Each row is a point. Any point is a mix of the corners, with weights that add up to 1. It lies inside the corners' shape when no weight is negative. Say inside or outside, and name the corners with a negative weight.

Corners:
(1): [ 60 -24]
(2): [-8 24]
(3): [-45 -26]
Points:
[ 3 13] => inside
[36  5] => outside (3)
[31  8] => outside (3)
[ 5 11] => inside

Corners:
(1): [ 16  44  10 -10  -6  -3  18  32  24]
(2): [ 27  21 -33  11  -1  20  26  14  -1]
(3): [-55 -37  14  49  -3 -39  -9  10 -44]
(4): [ 29   6  22 -36  49  22  34  18  25]
(5): [ 47 -11   0 -29 -21  -5  -3  16  -6]
(6): [-22   5  34  60  16 -41  11 -32 -26]
(7): [-15 -39  52  38  21  -3  -7 -22  35]
(8): [ 25   2 -19 -36 -20 -12  47  10  23]
(9): [ 16  13   1 -47 -23  34  25   3  -5]
(10): [-34  36  -4  -6  27 -36 -49 -54  41]
Points:
[ 8 -6 11  7 -1 -5 18  6 -3] => outside (10)
[ 10 -23  15  12  -4   0  29  14 -20] => outside (1, 10)
[16  3 -5 -6 -4 -1 16  9  3] => inside
[ -2  -5   2   0   1 -11   8  -6   6] => outside (1)
[  9  26 -10 -17  -5  -4   7   6   2] => outside (7)
[ 44 -18  38   3   7  28  26  22   9] => outside (3, 8, 10)
[ 15   3  15   6   0   0  23  13 -22] => outside (7, 8, 10)

Corners:
(1): [ -9  -3  13  -3  38  23   6   5  -1   1   2  21   6   1  10 -11  -6  -9
  -1  11]
(2): [ -6  19 -13  -6 -50  -9   5   3  16  10  26 -21   4   1   9 -12   5  13
  23 -12]
(3): [-11   7   0  -5 -20 -39  19 -15  12 -11  12 -10 -19  -1   4 -21 -13 -10
  24  -1]
(4): [  7   7  -3 -16 -33 -16  13 -20  -1 -25  27 -19  -2  14  13 -20  13   0
  -1 -19]
(5): [ -7   3  -8   8  36  -7  -3  16  -7   7  12   1 -12 -13   6   8  -8  -3
 -18 -16]
(6): [  5 -11  -5   3 -35   4  -9 -12 -27  17 -11  -2  -8  -6  15  21   6   9
   5   4]
(7): [-18   5  -3  -1  43 -14 -20  -5  -9  -8   4  26   0  12 -12 -12  -4  15
  -3   2]
(8): [  3 -18   6   5  22  10  -4  -8  -1   6   1  17  -1   8 -15   8 -46  15
 -21 -17]
(9): [ -9  11   3 -13  11   0   3  11  -2  10   5  21 -27   9 -22   0  -1   5
 -22  -1]
(10): [ -7  14   5  27 -31   8   6  16 -17  -2 -18 -19 -12   5  -2   9   0   6
   4  -6]
(11): [ 21  -7   4  22 -33   5   0   6  -1  -4  12   4  -6   1 -16  12  12  -8
  23 -11]
(12): [ -6   6 -19 -24 -30  -8 -10  -2   0  -6   8 -31  -7  -3 -12 -13  -7 -22
  16 -12]
(13): [ 26  -4 -14  21 -25  16   7   8 -12  -2   2 -20 -27   3   0  13 -10  10
  14  27]
(14): [-24   7 -10   8  26  11  19 -16 -19  13  12  14  10  21 -14  19 -14 -11
 -12   6]
(15): [ -6   3  20  16  20   0 -17  -1  13  18  10  -2  -4  17  -8  11  -2  -5
 -21   9]
(16): [-14 -11 -24  -2 -35   5  -8 -10  24 -19  10 -11 -23   4  13  -4   7 -10
   6  -9]
(17): [  6 -10 -14  22 -34   0  -2   5 -11   6  -5  -1   4 -17  -1  -2  -8   4
 -15  22]
(18): [-10 -14  -6  -7  24  -8  11  12  14   3  -6   8  13  15 -14  17  -4   6
 -21   6]
(19): [ 12  15  -4  12  37  13   0 -16   9   7 -15  10   0  -2 -17   9   2  13
 -22   0]
(20): [ -1  -9 -17   6  44   1   5  -1  -4  18  -4   9  -8  29  -8 -14  -2 -10
 -17  -9]
(21): [-11 -28   3  27 -20  17   8  -5 -11   7  -1 -24 -22 -11 -17   9  12  26
  -3   9]
Points:
[-5  0 -7  5 10  0  2  1 -2  5  6  1 -7  5 -2  1 -4 -1 -6 -3] => inside
[  5  -8   7   2 -60  -2   2   2  18 -22  11 -26  -4  -6  10 -22  -2   6
  33   9] => outside (5, 6, 9, 14, 19, 20)
[ 12 -12 -28  13 -41  -5  13  -8   7 -10  15 -19  -2  -2  -2  -4  -1  -5
  17 -10] => outside (1, 6, 7, 9, 10, 15)
[  2   9 -12  12 -25  -9   6  -3 -17   2   3 -12 -15  -4  -5  -4   4   6
  12   0] => outside (1, 8, 15, 16, 18)
[ -1  -7  -9   6  -9   1  -4  -6  -1   4   4  -1  -7   8 -14   4   0   9
  -9   1] => outside (1, 3, 5, 10)

Corners:
(1): [-20  20 -27  10  -4  17  -4   2 -10 -23  19 -41  35   4   1  -6 -11 -23
   7 -26]
(2): [ -1  -2  17  30 -34  18  15  36   2  -9  -1  16  -5   0  25   1   7  11
   0   3]
(3): [  7  16  14 -18   6  -7  25 -32 -12   3  39 -39  36  35 -28  19   7  12
 -19 -15]
(4): [-17 -24   1  18 -14  11  31  -3  -2  -3 -35  31 -11 -45  11   8  14  -9
  -5 -14]
(5): [ -9  -5  12   8 -22   6  25  32  19  18 -15  13 -26 -31  -7 -38   4   2
 -29  -7]
(6): [ -2 -38  23  22  -2  14 -18  -3   1   2 -20  -2   3  -9  31 -38 -23 -15
 -38   9]
(7): [-18 -33  34   8 -23 -26 -16  18  16  32 -10 -25  15 -33  11 -10  15 -13
 -23  30]
(8): [  3  -7   0   1  -5  -2  18  12   6  36 -45 -12   4  12   6 -20   8  -9
 -27  39]
(9): [ 28 -16   5  -4   8  -7  17  33 -27 -10 -13  14  -5 -39   7   9 -19  22
   4 -17]
(10): [ -5  37  -3   7  -1  -8  -2 -32   4 -25   8 -33  10  15 -17  14  -7  51
   6 -16]
(11): [ -2   8   5  10  33 -60  -6  -8  28  16  11 -14  30  34   6 -31  15   8
 -12   6]
(12): [  9  34  -4  16  -3  15  21 -31 -11   1  28 -29  46 -10  -6 -18  -8   4
  29   5]
(13): [ 22   5  35 -11  24  -8  -7  -5  38  -7 -26 -28  34  30 -12 -24  45   1
  -7   8]
(14): [ -6   5  10 -16 -17 -32 -28   5  38  26 -20  19  31  -7   8 -20   5  -8
 -36  17]
(15): [-23  19  26 -19   9 -29  -4 -18 -10   0  -4 -13  30  39 -49 -15  -8  20
  28 -11]
(16): [  5 -36 -10  17 -21   8  11   7  10  24  -7   8   8  -8 -14   3  -6  35
  10 -37]
(17): [-14  13  25   7  45  -1 -19   4  27  33 -20  -8  38  10 -13 -16  34  24
 -35  21]
(18): [ 16  14 -18  24 -22  -8   3 -21 -41 -31  41 -17  28   1 -37 -15   6   0
   1 -10]
(19): [ 10 -28 -25 -24  -3  18  35   9   0 -26  26  27 -32 -24 -19  20   1  41
  31   0]
(20): [ 16 -10  16  34  -4   4 -18   8  18  35 -11   9 -23 -15   2   4  -3 -18
  -2   6]
(21): [  2 -28  14  51 -16   3  12  34  16  -5 -15  20   4 -26  -7  -1 -35 -14
 -21  13]
Points:
[ -3   4  -7   3   8 -12   8 -10  -3   4   4   0  12   1 -17 -10 -10  11
  -3  -7] => outside (2, 7, 13)
[  0  -5   8  12  -1  -7   1  10   6   4 -11   3  10  -9  -3 -12  -3   7
  -2   2] => outside (3)
[  1  -4   7   7  -2  -3   7   7   2   3  -3   0  12  -7  -1 -13   7  -7
 -10   8] => outside (10, 16)
[-21   2   5   5  -5  -6 -18  13  18   1 -27  -6  -5   6  17 -27  22  -8
 -21  19] => outside (3, 9, 12, 16, 21)
[ 11   3   7   0  -4  -4   6  -3  -3 -18   3 -28  -1  18 -12 -17   5  19
  32  -7] => outside (3, 4, 14, 17, 21)
[ 10  -3  24 -13   0  -3  -4 -20   0  10  -1  -4  11 -11 -28   0  14  28
  -3  -9] => outside (1, 2, 8, 11, 21)
[  1 -14  15  10  -5  -9   2  11  12   9 -15   3   4  -3  -6  -6   7  10
 -16   3] => outside (1, 12)
[ 1  1  4  3  3  0 11 -2  3 -2 -1 -4 17  1 -8 -9  4 13 -6 -3] => outside (7, 20)
[-11 -25  -7  14 -37 -10  25  36 -23  -8   7  32 -19 -33  -2   7 -18 -29
 -10   2] => outside (6, 10, 12, 13, 16, 17)

Corners:
(1): [ 29 -12  -5  12  -1   8  35   7 -35   8 -12   2  12  14  -4  19   7 -24
  -1   1]
(2): [-22  17   8 -21  -9 -41 -16 -26  11   5  17  13 -35 -11  18  24 -33  14
  15  17]
(3): [ 38  -6 -21  18  -2 -24  30  11 -33  24 -12  -7  -1   3  30 -13  15 -25
 -15  -7]
(4): [ 17  -7   0 -11   6   5  34  14  -4  13 -24 -30   0   2  34  -2   2  -9
  -9  -2]
(5): [-54  16  -3   6  11 -19 -26  20   5   6  -1 -11  -5   8  23  18  11  40
 -14  -2]
(6): [-25  18  -3  11 -18  -3   8  15  28 -18  25 -10 -12   0  26 -18  -4  13
  -7  13]
(7): [-33 -12   1  12  -2 -37  -5  -5   2 -35  10 -14   4  29  30  -9  -9   9
  14 -29]
(8): [-47  17  25  -2 -31 -32  -8  16  11  21  -8 -12 -14  18  24  -9   8   9
   8 -22]
(9): [ 20  -2 -23  33  -1  12  30  10 -39  19  -6  -6  18 -19   5 -19 -26 -11
  -1  -7]
(10): [-11  16  53 -11  13  -3 -41 -16  18  12  -1  17   3  -2  -7 -12   3   0
   8  31]
(11): [-11  14  -1  -1 -12  -8  17  -5  18  -2   1 -14   1  50  22 -15   1  16
  34   4]
(12): [ 28  -7 -11  -3   2 -16  39  -2 -25  29   9  -9  26 -27 -18 -25  16  10
   9  -7]
(13): [ -2   1 -17 -35  -6  15 -23  -3  18   0   0  36 -13  -3  10  14 -11  22
  12 -15]
(14): [-45  37  14  16   0 -23  -3  20  16 -18 -25  -6 -37  11  -1 -29  23  24
  15  -3]
(15): [  5 -20 -45   3 -12  -2  17  10 -26  14 -10 -35  25  -1   4 -20  10 -56
   6  19]
(16): [ 17  10  26  -5 -23 -14 -39   1  38 -13  -2   6   2 -18  -3  23 -17  18
  14   8]
(17): [-10  -3  14 -27  22 -30 -12  22  26  11   5  35  -6  -8  11  11 -21  -1
  25  -4]
(18): [  3 -35 -31  25 -23 -15  39  -2 -12  15 -31   3  17  18   2 -18   4  -1
 -10  20]
(19): [ 23   8 -26 -13   3  -7  21  -8  -9  15 -10  -1  29  12   3 -26 -21 -11
 -42 -18]
(20): [  2   1   1   7  -2  -4 -29 -20  60  14  12  24 -16 -19   6   5 -14 -11
   1 -28]
(21): [ 41 -40 -19   4   9 -10  14  17 -13  23   1 -29 -10  25 -10 -22 -16  -6
 -15  -1]
Points:
[-10   4  -3   1  -4 -13   5   6  -2   4   2  -3   3   3   6  -9  -6  10
   4   2] => outside (3, 4, 20)
[ -6   5   5   0  -2 -13   1   3   3   6  -6  -4  -5   4  11  -7   0   0
   4   2] => inside
[  2  -6  -5   8   5 -16  10   2  -7  16  -6  -6   1  -1   6 -10  -2  -8
  -5  -7] => outside (6, 11, 13, 16)
[-11  10  11   6   0 -18  -4  13   9   2  -3 -14 -14   6  23   0   1  -1
   8   1] => outside (12, 13, 18, 19)
[ -5   1   3   5  -4 -12   2   7   1   8  -4  -4  -4   3  11  -6   0   2
   6   2] => outside (19)
[ -5  -3  -5   4   2 -18  11   6  -5  12  -4  -8  -2   3  15  -7  -2  -7
  -4  -2] => outside (11, 13, 16)

Corners:
(1): [ -8   5  30  -5   3  -5 -13  41  12  -5  14   7  15  25  24  -8 -29   9
 -30   0]
(2): [ -5  10  -2 -43 -16  -5  23 -12 -18  24 -17  50   1   1 -17  11 -21 -32
 -39  -1]
(3): [ 13  -3 -12  14  13  16  -2   3  27 -29  -6 -21 -25  11  19 -13  21  25
  -7  11]
(4): [ 33  29  37  15  -6  12   2  45 -10   8 -24 -18   6  33   4  21  11   9
  14   2]
(5): [ 15 -36   3  17  -5 -27   9  10 -18 -25  11   1  -5  33  16   8   1  -2
  14  20]
(6): [ 10  31  21 -21  20 -40   8  17  -8  -1   1  14  -4   7  26  27  21  21
  -1  25]
(7): [-32   9   4  29  12   3  -7   8  -9 -32  -2  25 -28  15  -6  10   7  12
  18 -11]
(8): [-15   5  24 -25 -11  -9  10  -2  34 -41 -10 -16   5 -16  33 -17   4 -27
  -4  18]
(9): [-26   5  45  30   1  -1  10  -2 -22  -3 -17  12  10  44  27  16  -5  15
  12  19]
(10): [ 13 -23   2  -6  10  20  17  17  10  20  20 -27 -15 -22  12   2  -7   2
  19   1]
(11): [ -1 -27  12   4  10 -27  11  -6  11   7   9 -39  -9 -29   8   7  -9  -7
  -7 -25]
(12): [  2 -27 -14 -20  28  18   8  -5 -29  -2   0   7   8 -30 -24 -46  19   1
  18  -5]
(13): [ 26 -20 -18 -20  -9  14  25 -18   5   5  28   0   2   4 -39  23  21  25
  -1  16]
(14): [-18  25  20  18 -14 -16  11 -18  -7   7   9   9 -24 -17 -14  27  23  -5
 -26  45]
(15): [  2  25  -2 -34 -16 -11   2  46  -9  -4 -17 -22   6  -3   4  -5  -5  30
 -14  19]
(16): [ -5  34  21 -28 -32  13  10 -42 -44  21  12  -7 -35  18 -39   9  23 -44
 -19 -15]
(17): [-21   8  38  23   6 -19  28  13  -9 -54  44  11  21 -10  34 -15 -38  12
  15 -16]
(18): [ 23   5 -36 -14  20  -5  -5   2   2   6   4 -24  29 -15  -6 -14  -1   9
   0  20]
(19): [-13  10  36  17   0   1 -17 -20  -4  -6  -9  20 -33 -35 -10  11  -8   8
   8  11]
(20): [ 23 -14  -1 -23 -17 -11 -10  18  -9  21   1  -5  54 -29  46   1 -14 -15
 -27  -4]
(21): [-16   9   2 -52  18  18  18  25   5 -32   8  -7   9 -35  14  -2 -47   8
 -60   0]
Points:
[  2   3  12  -8   4   1   4   9   3  -7   4 -15   8 -13  14  -1  -3   8
 -11   8] => outside (2, 5, 7)
[  5  12  -6 -21  -8   6  12 -10  -1  -7   0   2   1 -22 -20  -1   6  -2
 -19   2] => outside (1, 5, 6, 9, 10)
[  5   3  16 -15  -6 -10  11   9 -10   4   5  -2  15 -10  10   6 -10  -4
 -13   7] => outside (3, 7)
[ -7  11  16   8  -6  11  11   0  -4 -16   4   5 -14  20  -8  12  -6  -1
  -4   8] => outside (6, 11, 12, 15, 20)
[  1   0   6 -13   1  -1  11  -1  -4  -7   2  -7  -3 -10   3   2  -3  -1
  -6   0] => outside (1, 14)
[ -1  -1   8  -6   6   2   7  10  -4 -12   3  -2  -6   4   0  -2  -3   7
   1   1] => outside (14, 20)
[ -7  -6   7  -3  10  -4   6  -1   5 -17  10  12  -4 -13  11   0  -4   8
  -3  14] => outside (4, 11, 15, 16)
[ -6   8  16  -2   1   7  14  -2 -16   5   2   1 -18 -16  -6  16  -1  10
  -4  -5] => outside (1, 5, 8, 18)
[ -6  -3  -1 -11   5  -3  10   3  -3  -9   7   0   2  -3   7  -3  -2   3
 -10   7] => outside (4, 19)
